Each row of a before or after table is a point. One or more steps were done to the points. Then noise was added and the rows were shuffled. The steps act on how far a point lies along the listed directions, d1 being the first. What was done? A step turns or swaps two directions, mirrors them in a line or flattens them onto one, adds a multiple of one to another, or multiplies one. Angles are multiples of 10 degrees, from the lower direction toward the higher: turns from -170 to 170, lines from 10 to 170 but not 90. Use the fewest steps. Two steps may share a direction if one is a turn and the other turns, adds or multiplies; they go together, in the order done. Otherwise the lowest direction goes first.

Directions:
(1): [ 15  47 -22]
(2): [-42  -2 -34]
(3): [ 30 -27 -36]
Before (11 x 3)
[[ -8 -15  16]
 [-24   1 -19]
 [-17  -7  -4]
 [ -1 -19   8]
 [-30  -7  34]
 [-10  32  22]
 [  5   1 -21]
 [  0 -13 -11]
 [-13 -26   5]
 [  2  18   3]
 [-26  23  -7]]
After (11 x 3)
[[-28  11  -6]
 [-51 -27 -27]
 [-27  -1 -35]
 [-12  15 -18]
 [ 19   7  -9]
 [-59  -7 -44]
 [ 21  -4 -12]
 [  1 -12  17]
 [ 18 -29 -29]
 [ 12 -40  21]
 [  0   6 -32]]
Steps: turn d1 and d3 by -130 degrees; multiply d2 by 2.5

Directions:
(1): [-22  31  12  38  13  38 -34  23]
(2): [-16 -23 -14  48   2  18  50 -13]
(3): [-49 -25 -26 -35 -19  30  -8   8]
(4): [ 26 -26  20  17 -60  11 -10  22]
(5): [ 36   9 -52   7  -7  26 -22 -32]
(6): [ 32   8   1 -26  19  40  33  37]
Before (11 x 8)
[[  0 -16  13  -3 -12   0 -13   8]
 [-32 -21 -16 -20   7  18   9  -4]
 [ -4  -6  -6  12  18  -7   7 -11]
 [ -4  12  13 -21  10 -15  -1 -21]
 [ 16 -10   2  -3 -25 -22   1   0]
 [ -7   2 -20   1  13   4  -1 -20]
 [ 51   5  -4 -44  -4  33  32  34]
 [ 14  16 -19  -1   1   9 -12 -25]
 [ 10  -1  -7  -5 -10  -2 -21 -23]
 [ -2 -52  -8 -17 -22  -9  30 -11]
 [-31 -41 -13   1 -38  19  29   0]]
After (11 x 8)
[[  7  11 -10 -20  23 -16  15  -3]
 [ 19  10  15  -7  13  -1   0  -7]
 [  8 -11   5  -8   5 -15  -2  -9]
 [-24 -10 -11  28   7 -27  28 -41]
 [ -3  -4  -1  11  12  17   2  11]
 [-13  -1   8  36   3 -11 -16 -21]
 [  1   8   6   1  -4   8  -5  -1]
 [  4  26  16  -3  12  17 -12   1]
 [-59  -8 -30 -33 -16 -11 -24 -26]
 [-19  -3 -19  11  41 -18  10 -33]
 [ -7   6   8  20   6   9  -4   3]]
Steps: turn d1 and d4 by 100 degrees; turn d3 and d6 by -120 degrees; add 0.3 times d2 to d3; multiply d5 by 0

Directions:
(1): [ 21  25  37 -20  21  28  17 -15  21 -14  48 -54]
(2): [ 26  29 -10  27 -42  50  29 -32 -11 -11  11  41]
(3): [ -9 -37 -36  -7 -17  48 -50  13  17  17  42  -4]
(4): [  0 -33  24  60 -30 -40  -2 -30  32   6  26 -11]
(5): [ 36 -41  39  -9  12  34   8 -10  20  47 -43   9]
Before (11 x 12)
[[-11  -4  -1   6  -2 -14  -3   1  20  -8  39 -38]
 [ -7  46 -44 -14  13   4  -6  15 -30 -29   5  26]
 [ -1  20 -43   0  -6  31  -2  19  -9 -18  36 -17]
 [-23 -11  -3  20  -1  -6 -21  -5  18   0  19  -8]
 [ -8 -33  16  -6  20  -5 -44  -3  17  26  13 -29]
 [-33  23 -32 -27   6   8 -28  40 -26 -11   0   8]
 [ 35 -42  18   4 -18  37 -13 -18  29  39 -12  21]
 [ -9 -13  -3  29 -10  -4  -2 -16   2  13   4  14]
 [-24   4 -18  18 -10 -19 -18 -13   0 -18  31  -9]
 [-16  12 -16  11 -12 -31  -1  -6   3 -33  31 -20]
 [ 11  10  15  -4  15 -27  20  -5  11   9   3 -31]]
After (11 x 12)
[[ -3  -9  11 -30  22  27 -16  29  -7  28 -39   5]
 [ 15 -18  29   5   0   6  10 -10  32  17  13 -27]
 [-12 -11   1  30  -5 -16   0 -17   0  10  -1  14]
 [  5 -37  19  12   2  11 -12 -22  20  28  -7  -2]
 [  4  37  16  27 -17 -59  30 -24  -6 -28 -13  22]
 [ 21  -8 -28 -27  19  49 -21  13  -7  21 -23  32]
 [ -3 -17  26  25   8  -9  -5 -18  22  12  -8  -6]
 [ 17 -42   5   0 -11  25 -11 -10  29  18   6 -10]
 [  2   9 -13 -11   2   1  -2  -3  11   3  37 -34]
 [ -1   3  46   2  29 -37  -1 -20  10   5  -1 -33]
 [ 38  -9   7   4   6  42  28   3   3  22 -24   0]]
Steps: turn d1 and d2 by 20 degrees; add 0.3 times d3 to d4; turn d3 and d5 by 140 degrees
